Every row gives one point. Each copy is the shape, with its points in the same order, turned, moved and blurred by noise. Is it also mirrored, or only turned?
(in the rows, 128 means zero)

Shape (6 x 2)
[[128  75]
 [167  87]
 [124 161]
 [161  76]
 [ 97 163]
 [109  44]]
Copy 1 (6 x 2)
[[100  76]
 [ 85 119]
 [170 117]
 [ 77 104]
 [187  98]
 [ 77  42]]
Copy 1 is: mirrored
Copy 2 (6 x 2)
[[130  92]
 [167 106]
 [115 177]
 [157  92]
 [ 87 179]
 [108  69]]
Copy 2 is: only turned

Shape (10 x 4)
[[145 179 153 142]
 [105 174 109 113]
 [157 170 144 193]
 [ 96 176  22 116]
 [122 109 167  99]
 [101 151 163 122]
 [104  67 107 151]
 [146 181 147 110]
 [125 102 166 152]
 [110 177 167 104]]
Copy 1 (10 x 4)
[[131 192 154 128]
 [102 160 111 117]
 [139 193 165 178]
 [101 149  26 150]
 [141 103 174 103]
 [ 99 139 161 113]
 [135  78 138 185]
 [139 183 142  96]
 [131 121 183 161]
 [109 164 156  86]]
Copy 1 is: only turned
Copy 2 (10 x 4)
[[ 89 177 170 121]
 [ 74 147 108 123]
 [112 158 194 173]
 [ 85 143  34 174]
 [108 101 158  68]
 [ 69 123 166  94]
 [120  58 137 137]
 [101 177 148 108]
 [103  90 191 120]
 [ 72 159 157  78]]
Copy 2 is: only turned
Copy 3 (10 x 4)
[[163 183 153 136]
 [109 177 112 117]
 [187 182 141 178]
 [103 180  22 116]
 [122 112 164 118]
 [117 159 161 128]
 [118  83 108 185]
 [150 175 146  98]
 [144 114 162 172]
 [117 171 167 111]]
Copy 3 is: only turned
Copy 4 (10 x 4)
[[170 172 134 142]
 [120 174  90 131]
 [188 153 137 187]
 [109 160   7 156]
 [124 117 153  94]
 [116 156 154 128]
 [110  62 113 154]
 [163 178 128 113]
 [137 100 163 145]
 [125 186 145 111]]
Copy 4 is: only turned

Shape (12 x 6)
[[146 128 193 159 165  87]
 [134 143 156  98  58 148]
 [113 148 134 125 154 161]
 [ 94 215 166  97  34 183]
 [123 130 133 151 158  39]
 [219 154 160 160 166  80]
 [135 127 115  95 175 158]
 [123 121 147  79 156 125]
 [118 110 122 142 151 165]
 [145 111 113 184 147  72]
 [120 135  79 101 150 127]
 [113 144 152  69 141 146]]
Copy 1 (12 x 6)
[[127 120 237 126 171 158]
 [158 131 156 133  60 133]
 [125 171 142 129 150 161]
 [134 188 139 145   7 184]
 [ 68  84 210 134 171 141]
 [137  77 217  66 172 192]
 [126 156 124 104 168 130]
 [120 157 168 105 143 102]
 [146 149 126 150 167 144]
 [105  69 188 155 179 163]
 [ 94 126 103 113 155 133]
 [117 183 153 108 117 113]]
Copy 1 is: mirrored
Copy 2 (12 x 6)
[[111  97 177 161 191  88]
 [116 112 151  71 114 164]
 [123 135 109 145 165 153]
 [ 81 177 169  79  76 214]
 [116 124 141 140 166  38]
 [187 124 206 158 184  88]
 [146 132  90 126 193 150]
 [117 130 117  95 206 129]
 [129  97  97 153 156 154]
 [142  88 128 167 155  58]
 [154 142  70 115 159 118]
 [107 144 122  95 189 160]]
Copy 2 is: only turned

Shape (15 x 9)
[[ 60  65 195 129 112 245 109  77 181]
 [ 80 141 163  39 161 138 129 124 169]
 [ 97 129 158  85 107  88 159  61 143]
 [121  88  94 115 163 146 111 168 121]
 [185 153  94 142 138 151 104 159 125]
 [162  81 147 155 100 110 158 101 156]
 [139 118 141 111  54 127 144  62 104]
 [126 106 191 132 118 116  73 157 121]
 [ 99 178 116  97 145 108 137 120 144]
 [107 173 142 127  88 121 167 105 118]
 [108 200 149  99  79 134  89 108 135]
 [119 122 161  94 204 142 153  88  89]
 [136 143 142  88 160 123 128 129 140]
 [144 200 137  40 142  85 196 134  96]
 [ 70  97 179 117 131 193 146 110 149]]
Copy 1 (15 x 9)
[[ 83  79  30  56  69 142  53 211  89]
 [103 189 126  37 131 117 112 207 144]
 [ 99 132 141  65 100  71 150 139 122]
 [144 155  94 102 165 179  91 123 136]
 [177 186 101 166 138 134  84 128 111]
 [163  82 100 140 101  98 143 139 133]
 [143 106 130 103  79  83 154 118  59]
 [133 112 168 121 135 136  62 174 112]
 [100 196 123 104 131 100 132 141 131]
 [ 94 169 123 122  85  96 165 145  85]
 [109 197 164 106  68  99  88 139  79]
 [117 162 103  63 210  92 123 151  85]
 [144 172 130 101 150 113 113 165 131]
 [144 228 154  81 153  95 200 164 101]
 [ 75 118  69  71 116 142 109 199  96]]
Copy 1 is: mirrored
Copy 2 (15 x 9)
[[136  55 226  92 119 249 132  86 162]
 [ 61 141 141 104 156 183  87  69 124]
 [108 132 169  86 125  93 107  55 137]
 [120  80  88 148 146 165 114 149  99]
 [186 135  75 139 133 161 104 161 114]
 [179  93 132 149  99 108 126  82 161]
 [172 119 172  88  75 100 119  86 100]
 [141 119 173 184 125 150  70 140 122]
 [103 163 116  93 156 130 109 124 137]
 [133 169 148  96 104 114 143 115 133]
 [137 182 168  72 100 149  78 141 125]
 [133 126 145 123 212 147 137  71  82]
 [128 147 118 125 160 151  92 102 120]
 [100 228  89 113 144 108 123  66  78]
 [114  99 189 115 135 202 147  87 140]]
Copy 2 is: mirrored

Shape (17 x 11)
[[189 101 146 119 148 125 125 128 183 155  70]
 [175 173 162 122 124  76  87 164 150 116 138]
 [157 178 161 130 167 128 132 176 154 109 148]
 [107 118  82 133  90  79 164 130  59 113 158]
 [167  89 155 124 195  79 139 106 239 157 119]
 [177  94 175 130 106 100 174 143 167 162 128]
 [122  99  74 136 104 158 111 134 117 115 131]
 [108 131 118 135 103 108 174 249 146 101 145]
 [128  92 142 137 191 171  81 133 114 182 108]
 [ 95 100 101 131  90 141 103 116 138 126 107]
 [143 192 187 126 182  79 130 176 166 104 114]
 [120  67  99  94  74 144 169 178  83  81 165]
 [ 74  49 123 100  85 153  98 103  94 110 153]
 [ 93 125 121  96  81 154 182 132 116 129 130]
 [159  91 206 192 177 110  97 101 194 156  70]
 [114 168 126 121  90  99 136 200 137 146 189]
 [123  89 100 153  80 185 182 144 124 100 185]]
Copy 1 (17 x 11)
[[183  61 160 131 179 107 118 152 119 149 102]
 [148 141 132 100 135 100 119 201 135 123 159]
 [141 143 146 104 155 139 169 175 116 101 165]
 [125 134  87 159  38  49 172 104  95 117 151]
 [160  58 160 125 230  74 155 124 160 175 145]
 [144  69 199 128 118  83 165 153 130 152 140]
 [136 110  84 180  74 133 122 108 116 145 123]
 [ 78 114 106 163  83 128 214 203 117 128 133]
 [121  90 135 129 160 153  90  91  44 170 147]
 [107 124 107 173 103 112  99  98 133 154  99]
 [124 144 145  94 198  99 169 191 116  94 142]
 [ 89  71  83 148  25 120 159 115 110 101 146]
 [ 68  82  93 147  60 114  85  63 115 128 146]
 [ 95 105 138 123  55 117 164  89 120 118  95]
 [146  85 217 178 232  97  85 130 109 132 139]
 [ 93 159 123 116  76 110 183 175 130 164 173]
 [128  95 125 186  42 155 177  91 140 119 156]]
Copy 1 is: only turned
Copy 2 (17 x 11)
[[198 136 137 166 154 144  83 145 174 198  67]
 [162 139 147 108 127 122  85 164 215  90 128]
 [160 201 140 129 155 115  95 162 160 126 154]
 [144  98 146 105 104  93 198 133 129 114 140]
 [198 138 135 156 187  58  75 102 191 216 104]
 [197 128 177 150 109 100 114 159 177 194 143]
 [129  98  83 156  96 131 133 123 127 133 121]
 [141 181 105 132  78  65 141 215 143 123 149]
 [125 106 103 110 184 170  90 149 130 192 112]
 [105 100 103 143  81 135 130 104 149 162  93]
 [142 221 167 113 179  84  86 165 185 124 113]
 [171  97 118 108  34  85 140 148  70 109 135]
 [108  61 135  93  58 119 102  96  92 150 125]
 [139 149 134 112  50 120 157 128 111 177 126]
 [146 119 199 204 190 124  46 133 188 204  88]
 [136 145 115  98  85 101 135 187 192 133 180]
 [155 116 109 170  66 102 132 116  76 147 195]]
Copy 2 is: mirrored

Shape (17 x 12)
[[114 189 121 164 192 114  54 137 118  68 118 153]
 [162 119 167 159  77 170  94 146  70  83  71  58]
 [204 107  89  71  77 131 117 181 171 122 115 151]
 [217 162 184 153 104 115 147  88 158  81 196 123]
 [155  69  85 155 103 155 107  75 124  91 167 119]
 [135  91 106 143 120 146  48 161  94 154 114 105]
 [135 119  99 161 117  94 169 133 100 167 141  54]
 [ 88  71  87 104 173 131  93 173 137 111 194  76]
 [204 151 180  52 176 194  60  54 167 153 118  81]
 [207 174 159  88 178 163  85  71  85 149 108 162]
 [ 97 100 149 129 194 101 176  82 164 164 140  62]
 [139 123 144 116 101 201 127 125 170 137  88 132]
 [148 188 132  34 147 108 140  73 102 130 124 114]
 [174 116  60 144 192 140 127 173  81 151 124 121]
 [ 96  96  89 110 117 152 110 131 109 165 186 163]
 [124  80 129 132 182 195  65 159 104  92 127  97]
 [126  65 157 127 175 114  62  65  52 139  79 142]]
Copy 1 (17 x 12)
[[ 92 182 182 143 165 129 108 144 157  39 126 155]
 [ 99 108 115 170  57 140  89 162  86  67  48 116]
 [181  94  83  69  93 105  98 123 186 147 109 175]
 [166 172 193 151   7 154 138 134 148 146 137 193]
 [ 71 127 102 117  84 218 123 121 122 128 158 199]
 [ 96 110  96 128 149 154  43 141 105 105 125 117]
 [113 133  77 189 102 127 132 166 104 167 169 115]
 [ 88  93 116  80 133 158  98 189 135 102 224 104]
 [146 198 164  64  72 227  77 162 196 148  70  67]
 [179 221 160 105 145 193  92 147 141 127  54 141]
 [110 127 160 143 127 187 185 180 148 185 172  69]
 [154 100 109 124  89 179 130  94 168 100  86 101]
 [145 231 133  74 123 130 173 149 132 155 104 112]
 [166 135  74 150 177 152  95 198 133  94 142 149]
 [139 115  97  87 152 185 105  87  96 125 186 147]
 [108  90 132 105 128 200  84 178 132  55 129 115]
 [ 77 139 163 110 190 208  96 160  74 145  68 131]]
Copy 1 is: mirrored
Copy 2 (17 x 12)
[[103 170 138 105 185 100  53 161 160 123 133 201]
 [163 164 166 157 125 117  89 163 109 103  39  73]
 [219  92  75 145  88 162 118 169 157 164 142 134]
 [203  91 194 148 147  91 147  95 161  74 170 143]
 [154  76 127 103 161 183 118  89 110 100  94 137]
 [119 114 105  75 122 137  84 169 143 148  69  96]
 [137 150  84  95 154 118 199 140 134  96 111  76]
 [ 88  66  71 107 207 164 106 176 137 132 144  87]
 [199 122 233 102 197 149 112 127 185 236 133  87]
 [191 146 216  67 154 103 123 154 124 207 128 167]
 [ 91 126 129 132 222 133 226 121 173 155 128  99]
 [145 139 167 155 105 196 136 150 161 167 111 120]
 [176 172 146 117 180 102 151 122  95 208 187 124]
 [157 132  95  51 168 147 151 225 130 129 103 147]
 [ 92  80 105  72 111 172 136 144 103 151 156 129]
 [107  97 152 116 191 166  76 203 129 139  77 115]
 [101 108 150  84 174  87 122 125  94 209  32 157]]
Copy 2 is: mirrored

Shape (18 x 12)
[[159 103 206  70 138 138  86  97  58 145 161 112]
 [145 176 218 143 170 200 157 145  83 173 104 115]
 [122 134 138 161  78 207 125  99  61  62 116 176]
 [ 73 196 116 181 121  89 152 169 146  77 146 184]
 [163 104 194 181 139 205  85 115 138 112 118 130]
 [124 134  94 122 102 185 121 142  99  76 161 110]
 [ 92 125 105 117 156 199  30 145 126 114  71 143]
 [ 85 204  93 175 101  92 106 161 155 176 140 139]
 [ 77 140 203  99  87 209 143 192  49 166 132 121]
 [173  84 121 193 103 201 118 192 166 159 111 183]
 [125 175 151  95 108 111  77 190 149  90 116 110]
 [107 209 118  87 119 173  36 172 169 165  66 165]
 [122 139 139 116 152 202 155 101 158 139 153  99]
 [ 84 160 211 189  84  83  76 158 170  67  76 159]
 [151 119 158  67 132  82 107 183  64  98 149 120]
 [159 119 105 172  94 161  35 135  78  64 149 148]
 [107 103 141 177 105 142 102 108 112 145  80 106]
 [170 158 115 134 125  87  92  78 160 110  54  89]]
Copy 1 (18 x 12)
[[ 93 121 171 158 121  73 138 166  14 139 122 106]
 [140 165 218 151 191 158 135 111  70 155  95  93]
 [166 178 142 129 116 162 128  78  24  66 157 185]
 [149 205 110 178 154 108 146  83 178 105 118 215]
 [146 108 172 140 113 189  94 156  83 106 108 141]
 [135 193 109 105 122 119 119 142  85  71 163 130]
 [ 66 166  99  63 122 183  73 129  82 141  89 184]
 [150 192  83 177 136 108 100  91 179 202 142 176]
 [ 89 174 227 116 185 109 110  85  64 158 191 119]
 [191  92 144  90 156 184 105 152 128 153 171 192]
 [111 162 151 100 119  56  86 124 140 127  83 155]
 [107 194 131  66 101 127  71 113 117 224  81 204]
 [120 178 148 120 112 174 168 158 118 138 135  87]
 [122 116 172 169  97 109  82  56 166  94  68 220]
 [106 140 135 121 177  14 136 151  76 108 113 145]
 [155 155  84 133 113 115  52 146  52  71 142 187]
 [122 102 112 149 116 157  98  84  94 134 139 127]
 [146 110  68 123  74 108 124  98 113 137  45 113]]
Copy 1 is: mirrored
Copy 2 (18 x 12)
[[132  71 206 104 135 135  94  89  73  74 201 156]
 [148  82 223 128 175 167 204 134  39 148 154 118]
 [170 144 124 200 113 195 149 130  58  71 123 171]
 [114 181 143 176 136  82 189 176 149 108  70 131]
 [182  66 188 192 180 193 121 108 102 110 124 124]
 [142 156 102 156 157 170 127 150 109  88 177 125]
 [117 136 179 129 164 239  66 175 111 113  92 126]
 [107 177 176 170 127  78 120 188 124 174 108  82]
 [ 98  77 183 145  98 188 186 195  62 128 207 152]
 [216  77 142 191 176 164 116 196 132 187 111 155]
 [144 142 193 115 125 144 131 179 174  81 144  86]
 [142 186 249 119 125 205  94 203 142 164 113 112]
 [126 131 148 137 188 175 154  86 112 165 168 118]
 [143  98 210 192  79 136 157 155 178  71  44  87]
 [137  98 162  68 128  99 121 167 120  47 175 143]
 [179 139 139 199 158 156  60 168  96  41 133 133]
 [136  83 143 160 114 160  98 129  79 135  97  89]
 [189 150 169  96 122 135  88  86 117 118  79  47]]
Copy 2 is: only turned
Copy 3 (18 x 12)
[[174 110 221  94 145 133  69  98  98  99 185  99]
 [ 95 121 204 106 207 155 181 109  60 118 151 108]
 [156 137 124 112 105 180 147 138  59  38 139 169]
 [ 94 172  81 170 121  84 176 196 143  97 193 158]
 [122 116 199 175 171 185 114 145  92  78 102 170]
 [149 140 101 116 129 190 125 157 128  74 156  94]
 [ 82 148 133  74 143 184  58 175 129 112  85 161]
 [ 81 174  92 182 114 115 128 177 116 190 178 111]
 [101  78 178  57 135 195 180 149  71 130 213 119]
 [150  64  98 178 185 189 129 198  91 158 109 192]
 [134 162 171 111 124 140 131 208 181 149 150 117]
 [ 88 204 141  75 150 174  97 191 133 204 127 167]
 [101 136 145 152 187 196 130  84 144 106 164 121]
 [ 97 151 207 168  64  98 152 219 152 111 132 198]
 [185 100 172  75 130  90 111 160 144 112 177  77]
 [178 146 119 144 103 176  71 206  79  65 116 118]
 [ 96  97 153 153  91 150 117 117  98 124 100 143]
 [147 189 156 155  98 112 114 104 157 150  57 119]]
Copy 3 is: only turned
Copy 4 (18 x 12)
[[150  60 135  78  93 155  85 107 110 131 174 101]
 [101 161 206 110 126 184 132 142  78 166 135  87]
 [ 94 171 120 133  54 231 117  81 116 116 133 189]
 [ 59 192 118 160 100 101 221 147 128 101 143 209]
 [131 132 176 192  98 202  86 131 142 134 117 138]
 [107 168  65 136 112 206 139 110 151 104 173 135]
 [ 75 181 103 118 128 170  48 157 173  83  88 140]
 [ 83 199  80 160 139  84 151 186 114 161 159 186]
 [ 44 133 138  65  61 210 141 186 103 161 177  82]
 [132 154 114 179 113 228 154 207 164 172  72 177]
 [134 185 118 115  94 110 127 190 170  72 175 139]
 [ 91 233 134  77 144 127  67 212 178 133 113 167]
 [102 154 132 150 151 175 140  98 178 167 149  90]
 [ 88 176 169 183  20  77 131 188 145  81 123 186]
 [156  96  99  75  92 133 154 156 111  61 166 115]
 [133 154  76 165  88 202  79 134 121  65 149 197]
 [ 99 160  92 169  74 138  94 143 112 157  92 111]
 [184 211 103 163  96  77  95 109 148 120 103 123]]
Copy 4 is: only turned

Shape (16 x 12)
[[ 94 138  56  77 179 174 145 110 157  96 173 104]
 [ 98 150 159  97  46 144 153 105  90 100 113  91]
 [133 117 120 191 160 105 141 117 142 147 179 132]
 [ 57 164 113  44  90 174  75 168 102 145 121  59]
 [155 159 179 157 126 102 133 113 163 161 142 161]
 [147 117 191 131 135 143 152  94 111 133  87  60]
 [165 109 171  90  88  97 179 116 105 161 135  81]
 [134 105  71  94 169 152  97  83 159 134 167  84]
 [176 172 166 152 160 108 206 138 178 211 148 168]
 [ 93  85 167 152 175 133 166  86 188 164 197 124]
 [109  71 151 175 143 135 192  94 108 143  79  91]
 [171 149 152 168 121 155 178 101 119 215 179 138]
 [ 99 105  79  73 162 231  82 110 175 101 167 130]
 [112 182 145  53 111 201  92 201  89  84 170  70]
 [ 94 103 154  54 118 148 119 131  39 112 107 116]
 [171 100 148 145  90 122 173 164 157 172 142 132]]
Copy 1 (16 x 12)
[[ 93 145  83 181 173 130  98  83  92 165  81  87]
 [125 107 142 139 104 194 161 201  83 131  97 118]
 [140 132  87 191 102 103 115 107 159 142 184 129]
 [127 117 182 110 150 146  95 164 115 195  13 131]
 [116 154 145 143  77 125 122 144 162 141 204 140]
 [153 160 163 137 154 121 151 206 103 101 156 112]
 [130 128 154 154 152 125 175 222 104 175 175 130]
 [115 165  98 150 193 101 138  95 132 169  97 137]
 [ 78 160 169 222  95 115 100 162 159 164 243 143]
 [137 133 116 183 191 152 108  95 177 147 210 121]
 [168 131 145 197 162 108 145 177  99  72 163 119]
 [130 155 124 192 115 135 101 166 128 162 224 208]
 [ 66 141  94 125 204 129  89  64 137 120  67 160]
 [ 91 105 113  71 135 148  49 194  89 199  46 108]
 [131  72 175 101 149 126 131 160  30 151 107 136]
 [ 83  95 141 183 124 100 140 198 176 141 184 158]]
Copy 1 is: only turned
Copy 2 (16 x 12)
[[166 148 170 137  71 104 166  82 190  65  98 149]
 [156  70 204 135 170 119 123 118 155 178 136 109]
 [147 207  98 143 137 160 133  95 123 120 121 121]
 [115  92 206 123 106  50 122 103 188 189 104 206]
 [101 140  90 170 129 191 122 138 123 153 128 115]
 [101 120 144 115 168 146 169  91 180 192 110  69]
 [148 125 173 128 128 177 181 113 123 222 124  97]
 [171 159 123 129  69 104 161  89 182 123  54 127]
 [ 84 158  87 201  98 214 185 103  95 144 170 120]
 [126 209 133 155  77 190 104  56 156 130 120  80]
 [111 162 142  99 161 119 158  64 134 158 146  34]
 [139 134  92 193 134 189 156  42  94 169 131 122]
 [155 105 128 102  43 100 108  58 204  77  78 157]
 [132  73 199 101 140 133 143  91 213 152 109 246]
 [110  83 217  67 145 115 136  95 121 160  78 134]
 [147 139 103 120 103 181 153 104 113 188 182 123]]
Copy 2 is: mirrored
Copy 3 (16 x 12)
[[133 198 105 161  59 193 106 148 151  79 133 152]
 [152 103 141 205 147 130 128 131  73 103  53 115]
 [125 127 163 135  82  95 157 100 199  78 156 122]
 [231 179  87 219  94 166 120 135  83 169 108 117]
 [171 115 174 105 119 108 125  63 171 116  89 118]
 [114 103 132 150 161 154 137 107 111 121 128  51]
 [148  82  98 140 175 114 186 131 128 112  88 110]
 [121 161  64 152  51 166 117 133 169 103 134  92]
 [190 105 174  34 132 141 158  73 192  84 126 138]
 [141 149 176 111  93 129 170 160 223  62 129  68]
 [ 93 109 178 128 128 151 224 131 113 123 139  80]
 [193  57 147 108 106 137 154 116 181  90 154 131]
 [140 188 123 145  14 189  67 182 145 133 115 115]
 [214 183  99 195 136 133  50 160  66 122 131 152]
 [130 143 122 208 155 140 133 167 103 196  95 153]
 [163  91 136  61 102  77 165 116 123 105 117 142]]
Copy 3 is: mirrored
Copy 4 (16 x 12)
[[149 168  58 140  97 150  91  41 143 121 146 121]
 [149 212 159 136 174  97 150 123 186  66 134 166]
 [112  71 134 127 137 111 134 117 139 127 194 108]
 [159 211 114 155 129 113 185  88 127 119  61 202]
 [147  80 149 120 144 100 114 176 186 152 158 124]
 [ 67 140 154 100 175  83 110 104 189  92 109 143]
 [132 116 169 146 156  32 111 106 178  57 117 145]
 [ 95 147  83 177  89 134 117  66 145 107 103 100]
 [177   7 134 114 165  94  81 133 187 157 152 147]
 [106  69  35  92 134  80 132 117 166 105 171  91]
 [ 56  98 139  92 210 129 118 107 152  45 156 155]
 [149  58 144 151 210  87 145 109 189 149 144  95]
 [160 184  45 150 103 178 116  81 108 124  90  78]
 [194 238 153 122 134  83 154  56 109 160  87 152]
 [133 211 132 166 192  81 111 119  82  76 110 184]
 [175  56 175 110 150 104 138 117 158  76 137 118]]
Copy 4 is: mirrored
